Each point is reached from the start by the listed moves, each made 0, 1 or 2 times, or once backwards (-1), plus a little noise. Is the number of moves made odd or even? Then give how often each move was made.

Moves:
(1): [ 1.0 -1.3  1.1  2.5  1.0]
(2): [ 2.8  3.0 -1.1  1.3 -1.2]
Start: [ 1.0  0.5  0.7 -0.4 -0.7]
Points:
[-2.7 -1.3  0.7 -4.2 -0.3] -> even (-1, -1)
[ 5.5  7.8 -2.5 -0.3 -4.0] -> odd (-1, 2)
[5.8 0.9 1.7 6.0 0.1] -> odd (2, 1)

Moves:
(1): [ 2.4 -1.4  0.8  0.1  0.1  0.5  1.5  2.0  0.0 -0.3 -0.6]
(2): [-0.2  2.8 -0.7 -0.4 -0.1  1.0  0.3  1.3 -1.6  1.1 -0.1]
(3): [-0.6  1.2  2.2 -0.2 -1.8 -1.6  1.8  0.0  0.8  3.1 -0.9]
(4): [ 1.8  0.5  1.5  3.0 -1.2 -1.4 -0.1 -0.3 -0.1 -0.2  0.8]
(5): [-1.5  0.8 -0.1  0.7  2.6  3.0  1.3  0.2 -0.1 -1.6  0.5]
(6): [-0.2  0.5  1.1 -0.1 -2.2  3.4 -0.5 -0.1  0.4 -0.2 -1.1]
(7): [ 1.1  0.1 -1.4 -0.7 -1.9  0.2  3.2  1.2  1.3 -2.1  1.6]
(8): [-1.4 -1.2 -0.2 -0.1 -1.1 -1.1  0.4  3.1 -1.6 -0.8 -1.0]
(9): [-0.3  1.3  1.1  0.1 -0.6 -0.7 -1.0  0.5  4.6  0.2  0.5]
Start: [-1.2 -1.6 -0.3  1.4  0.9  0.1  1.0 -1.2 -0.4 -0.1 -0.1]
Points:
[ 2.6  0.4  0.4 -1.0 -5.9 -8.1  9.9 -1.8  5.3  4.5  3.1] -> odd (0, 0, 2, 0, -1, -1, 2, -1, 0)
[ -0.9  -6.4  -4.9  -1.6   1.4   3.6   7.8   5.6   6.5 -11.4   2.5] -> odd (1, -1, -1, -1, 1, 0, 2, 1, 1)
[ 5.1  6.2  0.5  4.3 -8.2 -9.4  7.9  3.6  4.0  2.7  4.7] -> even (0, 2, 1, 2, -1, -1, 2, 0, 1)
